Each row of a before or after table is a point. The points were changed in one or more steps. Then noise was added and the rows were shuffled. The steps act on columns, c1 being the first. What was done? A step turns or swaps two columns, mirrors them in a line or flattens them onto one, adds a multiple of one to another, or multiplies or shifts one. Angles are multiples of 10 degrees, from the lower column toward the higher: turns from -170 to 170, lines from 10 to 170 but not 90. Use the fewest steps. Two steps may share a column if one is a turn and the other turns, adds or multiplies; they go together, in the order done. Otherwise the lowest column goes first.
In the rows, zero is written as 128.

Before (9 x 3):
[[104 104 154]
 [120 144 150]
 [104 131 152]
 [146  99  81]
 [104 132  93]
 [102 175 112]
 [164 198  71]
 [127  82  72]
 [151  92  85]]
After:
[[105 139 146]
 [103 131 134]
 [104 114 104]
 [120 141 152]
 [145 101  80]
 [127  93  66]
 [151 100  81]
 [164 119 115]
 [104 134 137]]
Steps: flatten c2 and c3 onto the line at 60 degrees

Before, 10 rows:
[[163 131 146 126 138 136]
 [104 117  98 191 145 114]
 [100 118 118 144  73  50]
 [139 166 127 135 134 171]
 [126 103 132 123 151 114]
 [157  76 137  73  92 121]
 [185  95 128 200 127 137]
 [ 84  93 142 115  80 135]
 [ 92 109 104 127 101 127]
 [143  80 110 122 127 171]]
After:
[[ 99  49 121 144  74 118]
 [104 114  99 191 144 118]
 [ 86 136 141 113  79  94]
 [156 119 136  74  91  76]
 [126 115 133 124 150 102]
 [ 92 126 103 127 101 107]
 [138 171 128 134 134 165]
 [143 172 111 123 129  81]
 [188 137 127 199 125  96]
 [162 133 146 127 137 131]]
Steps: swap c2 and c6

Before:
[[131  80 162  94 133 110 110 110  67]
 [174 158 102 122 123 132 162 147 135]
 [169 176 110 152 128  98 120 121 109]
 [126 117 177 102 133 131 132 110 103]
 [ 90  88 162 123 157 110 117 150 118]
 [ 49 110 126 166 163 163 101  91 119]
 [166 151  91 155 117  85 153 119 110]
 [139 159 110 148 181 105 133 107 156]
 [126  93 140 167 164 150 103 122 100]
 [ 60 121 173 123 163 130 112 155 102]
 [ 83  82 151 105 142 129 146 117 114]
 [114 112 132 127 172 138 157 113  70]
 [134 168  65 129 162 115  97 126 143]]
After, 13 rows:
[[129  81 161  91 132 109 110  84  67]
 [165 153  90 154 117  85 152 107 112]
 [176 158 104 121 123 130 160 176 137]
 [125 118 178 102 134 130 129  81 102]
 [114 114 130 125 169 139 160  92  71]
 [ 60 122 172 122 165 129 111 194 103]
 [ 88  86 160 122 156 111 117 183 118]
 [138 160 109 149 181 103 134  76 156]
 [169 176 111 152 129  99 120 111 107]
 [127  94 141 165 163 147 104 112 100]
 [134 166  66 129 162 114  97 120 143]
 [ 48 111 125 167 163 164 102  37 120]
 [ 83  82 151 104 141 130 147  97 113]]
Steps: multiply c8 by 2.5

Before, 13 rows:
[[ 99 130 102 189  72 147 108 152 145 155 171 145]
 [ 96  85 138 160 168  92 127 126 184 147 183 116]
 [141 115 140 150  65 104  91 144 110 129 167 102]
 [208  75 142 148 119 129 166 132 102 169  29 110]
 [138 130 189 151 146 140 139 121 182 116 128 114]
 [150 117 105 129 107 132 105 152 151 151 104 161]
 [152 109 115 153 109  75 170 198 111 100 157 110]
 [156 127 131 166 143  67 175 125 161 108  91  97]
 [139 131 103 127 105 123 144 159 118 143 106  69]
 [181 133 106 134 123 152 136 124 194 160 146 113]
 [161 156  95 131 162 129 130 122 130 131 164 135]
 [138 127 124 115  74 117 166 127 118 157 117 112]
 [115 122 121 139 124 143 138 100 177  80 171 104]]
After (13 x 12):
[[110 109 115 153 108 112 168 199 110  96 157 113]
 [175 132 105 133 121 160 136 123 197  91 143 112]
 [121 129 189 150 147 177 141 122 182 112 127 114]
 [157 116 106 127 107 135 105 152 151 113 104 159]
 [143 157  94 130 160 133 131 123 131  97 165 135]
 [133 114 140 149  64 138  90 140 111 116 166 100]
 [ 77 123 122 141 123 158 137 100 177 124 171 102]
 [144 132 104 189  73 239 107 153 144 166 171 145]
 [134  86 136 160 167 141 125 127 183 163 182 115]
 [118 128 134 165 144 122 173 126 162  95  94  98]
 [147 130 102 125 104 119 144 159 118 123 103  71]
 [161 127 126 114  73  98 167 124 116 129 117 113]
 [194  77 142 147 120 159 167 133 104  68  30 112]]
Steps: turn c1 and c10 by -70 degrees; add 1.5 times c4 to c6

Before:
[[183 170 144  82 139 208 184 111 123 160 110 147 165 191 135 204 204 145]
 [134 115  97  95 124 149 166 110  96 165  90 107 100 129 121 118 108 112]
 [114 148 145 121 128 110 122 166 109 125 129  86 132 112  84 102 117 122]
 [160 112 133 128  47 123  82 113 132  70 180  87 169 121  80 144 177  83]
 [127 167 104 112  92 101 166 126 132 132 118 117 115 109 107  96 112  98]
 [150 141 148  89 145 155 148 140  96 141 102 158 113 151 160 184 114 141]
 [131 152 136 114 116 120 134  88  55 176 105 129  77 148 129 115  90 128]
 [150 105 168 109  74 106 103 130 121 132 118 103 160 139  93  93 103 109]]
After (8 x 18):
[[112 141 147  88 144 157 149 141  97 141  99 157 151 152 158 182 115 141]
 [171 111 133 130  48 122  80 114 132  72 180  85 158 122  77 140 178  82]
 [100 114  95  93 123 149 165 112  95 167  93 111 132 127 122 118 110 114]
 [ 74 150 136 115 115 123 135  89  52 174 105 129 132 147 133 115  89 126]
 [118 167 100 114  91  99 165 124 129 133 117 117 125 109 106  94 110  96]
 [130 149 145 121 130 106 120 168 108 128 128  87 114 112  83 104 117 124]
 [159 107 168 110  74 106 101 126 119 132 117 103 145 141  91  95  99 110]
 [164 172 145  82 138 207 185 110 123 158 112 143 179 197 133 205 209 142]]
Steps: swap c1 and c13

Before (14 x 24):
[[130 121  52 106 169 142 175 189 156 134 146  80 190 140 133 134 183 161
   89  73  74 100 141 130]
 [146 130  86 175 106 103 147 170 160 133 141  67 184  88 135  92 133 145
  170 146  75  88 160 129]
 [ 86 102  90 103 119 131 175 156 172 177  97  99 126  83 173  99 120  80
  108 135  99 155 123 109]
 [109 174 111  89 133 133  97  95 151  85 145  94 101 126 142 157 149  82
  107 136  80 108 183 171]
 [112 160 137 137 150 100 103 161 134 105 119 114 167 124 116 138 174 152
  113 132  89 115 118 134]
 [156 140 120 164  90 139 159 105 107  86  99 115 103 126 172 167 160 168
  134 101 123  84 141 158]
 [ 79 114 120 171  88 147 178 143  95  94  87  95 112 124 131  92 163 146
  106 158 123 165 121 156]
 [ 84 163  80 152 116 162 103 147 147 151 102 126 112  62 160 141 158 114
  159 161 153  98 131 157]
 [ 87 170  76 163 116 143 105  97 105 118 120 140 122 112 129 103 109  80
  121 150 141 152 157 104]
 [155  91 142 166 136 121 148 143 170 159  96  56 149  72 125 158 116 114
   94 150 164 118 143 156]
 [102 133 110  84 112 161 136 126  79  98 104 112 119 127 135 157 131  98
  113 115 167 113 147 170]
 [ 95  86  69 167 133 154 146 101 166 110  97  56 174 140 151  99 179  83
   92  86 135 103 100  94]
 [135 128 130 111 118 104 138 136 117 163 125  95  96  85 167 147 158 112
  128  69 131 145 168 161]
 [157 176  81 124  79 167 131 184 105 167 123 110 179 109  94 155 140 139
  146 123  94 132 174 122]]
After:
[[107 136 108  90 131 134  99  95 180  82 144  90  99 124 141 156 148  77
  109 156 144 182 184 167]
 [145 145  84 173 105 102 148 168 185 133 139  66 184  90 136  87 134 144
  171 168 149 116 160 164]
 [ 96 133  71 167 135 153 146 102 125 108  96  55 177 141 151 102 179  84
   92 105 168  71 101 133]
 [ 85 144  83 152 116 161 102 144 107 150 103 126 113  63 160 140 157 115
  159 182 151 162 130 170]
 [133  99 129 113 119 102 140 135 119 166 124  93  96  90 168 150 158 112
  129  89 118 154 168 128]
 [154  89 144 166 135 120 148 144 101 160  92  55 147  73 124 158 118 115
   93 170 177 112 140 152]
 [158 132 121 164  87 140 162 103 132  86  99 116 103 127 172 165 159 168
  134 122 107 141 140 182]
 [128 135  54 104 167 143 177 190 183 134 144  79 189 140 132 137 182 159
   88  94 146 116 140 152]
 [ 86 115  89 101 119 130 177 157 164 177  97  98 127  83 172  99 122  80
  108 153 165 107 128  98]
 [101 107 109  82 112 163 135 125  79  98 106 110 116 124 136 154 131  99
  109 133  88 152 148 160]
 [109 148 138 135 151  99 102 159 169 105 117 112 165 123 118 137 175 156
  112 152 130 152 116 144]
 [ 88 162  76 164 114 141 105  95 109 119 123 142 124 110 131 102 106  79
  119 173 105 157 158  95]
 [ 77  90 121 171  88 150 174 146 128  94  86  95 112 128 128  92 162 147
  105 179  94 145 122 108]
 [158 163  82 125  78 166 133 184 155 167 121 110 181 107  96 155 140 141
  146 144 100 163 174 124]]
Steps: turn c22 and c24 by -60 degrees; turn c2 and c22 by 50 degrees; turn c9 and c21 by 80 degrees; shift c20 by 20

Before, 9 rows:
[[ 95 107 159 143 103 165 137 154 131  95 170 149 161  71 175  95 134  95
  179 147  97 113 106 150 162 129 165 149 153 107 148 142 184 115 135 168
   88 103  84 115  94 131 171 135 102 141 112 134]
 [125  85 163  86  69 156 142 156  86 165 169  92 136  75 173 126 156 111
  131 169 167 120  97 119  96 163 173 137  86 148 164 128 118  78 130 135
  155 139  94 153 158  66 190 133 162 108 147  93]
 [129  81  81 160  79  96 104  72 154 110 145 163 152 101 156 138 106 122
  146  76 124  86 160  93 149 108 148 153 172 109 114  87 130 151 112 117
  156 131 125 110 159 115 106  98 100  84  76 101]
 [128 123  80 112 103  94 166 145 160 163 142 165 151 156  92 156 140 169
  155  89 110  99 136 165  81 148 130 164 133  85 118 121 145 149 122 147
  119  82 145 131 123 153 140 155 166 181 155 111]
 [ 97 137 106  86 108 106 122 140  83  80  95 146 157 130 123 157 153 128
   92 152  96 126 152  82 170 107 146 187 121  96 172 186 127 144  69  94
  155 156 142 104 134  88 151 124 186 119 175 140]
 [ 86 109 173 138 110 104 109  90 131 150 168 132 131 145 155 149 117 102
  126  95  95  80  83  79 111 124 174 113 159 147  98 151 119 117  77 183
  146 124 172 125 145 101 120  94 159 146  98 166]
 [ 64 130  93 155  71 161  89 106 105 132 120 113 133 110 178  76 139 102
   90 100 103  53 119 151 136 163  97 147  83  82 130 127 159 149 138 101
  150 131 117 125  92 137 130 122 171 176  83  76]
 [150 136  90 106 123 154 142 158 145 114  98  77  88  72 172 156 151 197
   94 132 126 105  84 120 126 109 163 121 172 165  91 132 149 121  79 111
  131 127 132 170 128  90 109 124 124  97 171 136]
 [152  77 146 163 141 148 147 160  88  79 113 133 135 163 148  67  81 148
   91 108 111  77 153 116  88 162 119 156 109 107 167 101 141 122 108 168
   74 133 125  93 120 160 148  85 125 184  77 140]]
After, 9 rows:
[[110 106 160 143 104 165 141 157 133  89 167 148 157  70 137  94 133  98
  152 146 101 114 103 152 163 126 173 146 154 105 147 175 185 119 136 167
   84 102  83 119  95 132 166 136 102 142 113 136]
 [107 107 172 141 110 105 106  93 131 149 166 131 129 148 150 147 115 100
   99  94  97  81  81  79 111 123 188 112 158 149 101 158 123 117  80 182
  143 128 174 122 145 100 121  93 165 149  96 165]
 [183 128  92 156  69 162  91 108 105 129 121 114 132 109 123  76 138 100
   55 100 104  53 119 153 138 161 166 146  80  81 131 175 159 154 137 102
  154 132 119 126  95 141 133 122 172 174  84  77]
 [128 139 109  91 109 105 123 139  87  76  89 145 157 129 185 155 155 128
   62 153  99 124 154  79 168 108 164 189 118  94 174 119 124 144  67  97
  154 157 144 100 135  88 151 121 183 120 180 139]
 [120  80 147 166 141 145 148 160  82  75 113 130 135 162 101  67  84 149
   62 109 110  78 152 116  89 161 100 160 108 108 163 146 144 124 106 167
   73 133 127  92 122 162 144  84 127 184  75 142]
 [107  84  85 158  78  97 109  75 153 116 142 162 148  99  86 135 104 120
  116  75 121  88 158  92 151 112 136 152 169 111 117 158 130 150 111 122
  154 131 127 110 161 116 106  97 101  84  74 102]
 [ 91 137  88 109 127 153 142 156 142 110  97  75  86  69 131 153 152 196
   64 135 125 100  82 119 126 109 126 122 175 159  91 172 150 122  81 113
  130 128 133 169 125  90 109 122 120  94 171 135]
 [128 124  78 115 106  96 166 145 160 168 144 166 156 156 122 157 144 165
  125  91 111 100 135 166  80 152 130 163 129  82 118  93 148 149 122 150
  120  81 147 129 124 155 141 154 170 181 157 109]
 [ 91  86 165  87  74 158 143 155  85 165 168  92 134  76 127 127 159 112
   99 171 169 123 101 122  98 165 153 132  85 148 162 176 117  80 126 134
  154 139  91 150 156  67 189 132 159 106 148  95]]
Steps: mirror c1 and c27 in the line at 120 degrees; swap c15 and c32; shift c19 by -30

Before (10 x 64):
[[109 112 113 150  83 126 106 109 136 118 169 112 177 106 168 119 145 130
  140 121  90 110 127 131 104 122 170 119 145 148 145 160 127 115 159 144
  100  89 136 105 117 143 124  97 124 132 116 119 143 103 155 146 120  89
  122  96 156 150  98 134 122 129 158 115]
 [173 156 103 165 133 166 103 136 145 137  98 121 147 148 105 135 147 174
  140 158 162 119 139 175 131 112 153 146 150 146 152  94 105 133  99 118
  104 154  95 140 104 130 143  89 143 109 106 149 170 151 160  96 169  99
  147 113 100 139 100  90 115 153 160 111]
 [ 99 132 147 105  69 114 136 145 125 116 168  95 150 132 117 153 136 121
  139 150 152 124  86 116 109 104 153  92 114 114 167 141 143 150 133  82
  159 152 147 125 126 120 131 114  90 136  77 118  99 119 103 143 166 150
  109 166  93 164 127 147 106 117 104 106]
 [101 150  97 101 135 114 156 105 104 144  88  92 143 160 134  80 101 114
  123 135 161 162 159 111 117 129 137  95 169 155  89 109 171  80 133 148
  163 106  95 108  95 124 133 130 112 114 128 163 133 120 127  97 121 100
  130 101 152 158 139  95 121 125 114 154]
 [132  90  76 161  84 160 148 178 109 120 160  92 119 140 146 130  97 131
  135  93 108 104  96 108  69 144  99  91 159 140 102 117 165 108 140  78
  155 170  78 145 118 124 111 158 142 126  73 126 179 116 145  98  91 103
  129 156  99 106 144 149 154 128  95 137]
 [124  99 124 120  70 138 165 110 118 115 114 126 142 162 121 129 117 146
   85 115 120 150  85 152 112 181  96 135 126 123 105 154 155  91 157 117
  142 149 144 174 135  84 100 110 110 191  99 115 159  91 116 151 131 145
  139 122 147 107 145 148 160 124 142 172]
 [164 124  88 102 143 157 165 112 163  72 139 152 101  93  96 107  93 178
  152 126 105 132 111 156 119 158 174 156 137 117 113 124 116  90 122 145
  139 155 137 122 154 101 149  82  76 143  92 110 102 164 103 109 116 127
  129 171  81 108 102 134 115 142 160 127]
 [123  99 127 119 144  95  95 128 114 122 104 112  97 116 163 134 127 102
  123 122 134  95 163 121 123 114 105 159 107 112 105 148 176  85 102 131
  168  94 137 171 148  77 116  83 145 134 104 159 115 116 127  90 120 156
  173 167 115 139 120  99 134 104 137 167]
 [144  81 113  87 152 142 136  95 134  85 114  90 160 128  97  84  98 111
  116  89 121 142  80 180 128 153 141 150 170 155 154 142 133 142 119  97
  177 145 146 164 106 154 138 139 112 163 134 102 113 115 179 148  98 108
  145 140 135 116  88 100  92 181 164 181]
 [117 100 148 143 106  96  95 164 107 151 129 125 129 123 158 154 117 151
  154  95 149 100 101 150 118 145 167 164 164 147 100  98 141  89 136  76
  126 105 130 139 116  86 149 121 114 131 109 165 104 151 142 148 146 136
  135 123 161  98 135 149 172 113 134 115]]
After:
[[ 98 150  96 102 139 114 143 107 102 144  90  90 142 160 134  78 102 114
  124 133 161 159 157 112 118 129 138  96 170 155  90 106 174  82 131 148
  161 105  96 109  96 124 132 130 113 113 126 165 191 119 129  97 125  99
  132 100 151 158 142  93 119 126 113 153]
 [173 153 104 164 136 171  82 134 144 138  97 122 148 150 104 135 152 171
  141 158 161 117 137 178 133 114 156 146 152 142 151  97 109 135  98 119
  104 151  95 141 106 126 143  86 146 107 106 149 149 153 158  97 171  97
  145 116  99 140  98  91 115 155 160 109]
 [164 123  88  98 141 156 173 109 164  72 140 145  97  93  98 106  94 175
  155 129 106 132 114 157 122 158 175 157 138 116 110 127 117  90 125 145
  141 157 136 120 157 101 151  82  80 141  90 112 155 165 104 110 117 126
  127 167  81 106 102 132 116 140 162 128]
 [124  94 133 122 143  95 116 126 115 120 102 110  95 118 161 132 125 101
  122 122 134  98 163 123 123 111 107 162 108 113 107 150 177  86 100 131
  166  93 136 169 151  76 116  81 141 136 104 159  42 113 128  90 117 155
  172 165 114 141 121 101 130 104 138 164]
 [100 133 149 108  68 112 157 147 129 115 166  98 151 128 118 152 136 120
  140 149 154 122  85 119 110 105 157  90 114 113 171 142 143 151 131  83
  161 150 150 123 128 116 131 120  90 134  72 122  94 121 105 143 166 149
  107 169  95 164 127 148 107 118 103 111]
 [142  82 114  88 151 140 145  97 136  85 114  87 159 129  98  85  97 113
  114  89 125 141  81 179 128 150 141 153 171 155 155 144 133 140 117  96
  176 145 143 167 104 149 138 140 113 162 137 101 121 117 180 145 100 109
  146 142 135 114  87  99  93 180 167 182]
 [111 114 108 150  84 126 106 110 136 119 172 110 174 107 164 121 146 128
  139 120  90 111 126 133 103 122 169 114 146 148 146 159 125 112 160 145
  100  87 137 105 119 145 128  96 123 129 115 118 111 102 153 148 118  90
  120  97 158 150  99 134 120 128 157 117]
 [133  92  74 165  86 161 102 176 109 114 164  92 117 140 145 132  99 132
  133  91 104 109  96 109  69 143 101  91 158 139 106 113 167 110 141  81
  152 171  78 146 122 123 108 157 145 126  74 127 251 117 142  97  94 103
  126 157 100 104 142 151 150 124  92 138]
 [123  98 122 120  69 140 128 105 119 117 116 122 144 165 124 128 115 149
   86 114 120 150  88 154 111 181  99 135 126 127 104 155 154  91 157 118
  140 149 144 177 136  83 104 110 109 194 101 117 245  91 115 155 128 142
  139 120 147 105 146 146 162 125 144 168]
 [117  99 150 143 107  96 127 163 104 151 129 125 131 121 159 153 118 150
  153  94 149 102 103 149 119 145 168 164 163 145  98  99 144  88 135  77
  128 107 133 139 116  89 144 120 113 131 108 168  27 150 145 148 148 141
  133 120 159  99 138 147 175 110 131 118]]
Steps: turn c7 and c49 by 50 degrees; multiply c49 by 2.5
